Rows are points. Each copy is the shape, with its points in the same order, turned, moved and blurred by noise. Some copies are also mirrored. Which?
In the rows, zero is written as 128.

Shape (6 x 3)
[[119 132  70]
 [109 154 126]
 [158  77 138]
 [108  85 147]
 [152 142 193]
 [160 134  84]]
Copy 1 (6 x 3)
[[ 89 116  93]
 [117 130 143]
 [183 101  81]
 [166  73 120]
 [203 142 151]
 [119 153  84]]
Copy 1 is: only turned
Copy 2 (6 x 3)
[[162  76 121]
 [150 129 142]
 [ 72  91 137]
 [ 97  97 184]
 [ 79 172 135]
 [133  90  87]]
Copy 2 is: mirrored
Copy 3 (6 x 3)
[[169 117 156]
 [125 145 161]
 [ 99  89  91]
 [ 81  93 150]
 [ 65 170 112]
 [167 115 112]]
Copy 3 is: mirrored
Copy 4 (6 x 3)
[[ 96 130  92]
 [108 117 150]
 [183 106 100]
 [152  74 130]
 [171 133 171]
 [123 153  89]]
Copy 4 is: only turned

Shape (8 x 3)
[[175 134  84]
 [198 168 160]
 [119  88 145]
 [155 145 167]
 [111 105 135]
 [100  85 123]
 [111 111 129]
 [211 126 114]]
Copy 1 (8 x 3)
[[187 157 145]
 [131 143 207]
 [123  97 106]
 [111 132 166]
 [124 117 101]
 [129 111  75]
 [121 126 100]
 [186 126 179]]
Copy 1 is: only turned
Copy 2 (8 x 3)
[[166  92  89]
 [201 156 119]
 [118 114 175]
 [161 155 147]
 [106 117 150]
 [ 98 105 164]
 [117 109 146]
 [211  98 107]]
Copy 2 is: only turned
Copy 3 (8 x 3)
[[163 162 113]
 [192 120 181]
 [107  90 107]
 [148  99 170]
 [ 96 109 116]
 [ 86 107  93]
 [100 115 119]
 [200 140 120]]
Copy 3 is: only turned

Shape (9 x 4)
[[ 80 154 148 100]
 [132 143 129 139]
 [133 146 118 114]
 [197  97 101 180]
 [ 69 137  99 126]
 [ 98  89 114  86]
 [117 159 154 170]
 [178 134 146 187]
 [125 156 122  79]]
Copy 1 (9 x 4)
[[ 80 113 154 162]
 [123 137 172 116]
 [118 155 161 132]
 [181 165 162  51]
 [139 111 148 171]
 [121 143  95 148]
 [119 101 199 109]
 [139 138 197  52]
 [ 93 167 153 154]]
Copy 1 is: only turned
Copy 2 (9 x 4)
[[164 122 174 125]
 [106 135 139 139]
 [109 122 141 153]
 [ 30 115  83 125]
 [126  86 183 114]
 [160  80 125 120]
 [ 94 168 162 119]
 [ 50 170 107 124]
 [148 114 147 179]]
Copy 2 is: mirrored
Copy 3 (9 x 4)
[[133 172 158 156]
 [129 135 121 125]
 [142 137 129 116]
 [122  58  74  99]
 [102 146 179 132]
 [144 101 174 161]
 [105 161  82 129]
 [122 116  53 116]
 [169 156 154 115]]
Copy 3 is: only turned
Copy 4 (9 x 4)
[[124 144 174 186]
 [160 121 151 134]
 [150 142 156 127]
 [162  92  88  56]
 [ 98 119 191 142]
 [ 75 159 137 137]
 [167  93 140 157]
 [196  80 100 119]
 [142 181 164 145]]
Copy 4 is: mirrored

Shape (8 x 4)
[[152 143 190 152]
 [148  85 131 147]
 [109  59 107  72]
 [145 123 118 174]
 [ 89 143 168 102]
 [102 121 114 147]
 [105 128  80  85]
 [168 112 155  87]]
Copy 1 (8 x 4)
[[162 113  91 172]
 [ 90 129 100 136]
 [ 76 219 106 105]
 [106 105 130 131]
 [169 181 139 154]
 [107 141 155 126]
 [118 177 151  81]
 [146 160  64 107]]
Copy 1 is: mirrored
Copy 2 (8 x 4)
[[128 150  39 160]
 [ 88 108  99 126]
 [104 146 163  78]
 [107 101 101 170]
 [143 198 104 150]
 [119 139 129 170]
 [160 132 171 125]
 [144 133  79  97]]
Copy 2 is: mirrored

Shape (9 x 6)
[[141 182 115 163 171 113]
 [140 149 133 180 167  63]
 [ 90 143 178 161 135 137]
 [104 183 123 118 174  66]
 [151 162 131  99 187 141]
 [131 106 149 110  86 138]
 [ 88  99 169 125 119  85]
 [ 58 110 120 127  81 161]
 [119 179 150 113 136  85]]
Copy 1 (9 x 6)
[[ 75  80 129 116 108 109]
 [ 99 102 136 115  56  91]
 [136 101 139 160 141  61]
 [ 88 108 198 111  97 119]
 [123  68 149  86 148 137]
 [174 146 116 155 153 127]
 [170 156 162 140 113  77]
 [131 184 125 164 195  85]
 [123 105 181 149 110 129]]
Copy 1 is: mirrored
Copy 2 (9 x 6)
[[160 188 121 123 151 112]
 [175 183  76 119 105  95]
 [130 118  86 118 135 164]
 [222 157 113 142 132 118]
 [154 130 146 156 170  87]
 [107 100 134 160  82 136]
 [164  85  87 131  75 143]
 [124  91 160 103  84 192]
 [185 146 109 172 124 138]]
Copy 2 is: mirrored
Copy 3 (9 x 6)
[[194 156  88 127 124 115]
 [186 115  90 168  82 135]
 [130 112 115 135 172 130]
 [218 145 146 169 116 121]
 [184 157 143 103 111  69]
 [ 92 179 149 147 129 131]
 [121 113 165 172 121 151]
 [105 187 161 122 173 175]
 [166 153 136 187 132 106]]
Copy 3 is: mirrored
Copy 4 (9 x 6)
[[ 94 150  67 148 137 124]
 [ 96 165  94 161 114  70]
 [119 137 123  74 128 114]
 [ 87  93  70 152  96  95]
 [ 55 115 102 152 144 162]
 [136 128 178 127 107 161]
 [120 108 168 114  98  86]
 [189  91 156 100 144 147]
 [ 98 114  95 133  78 121]]
Copy 4 is: mirrored
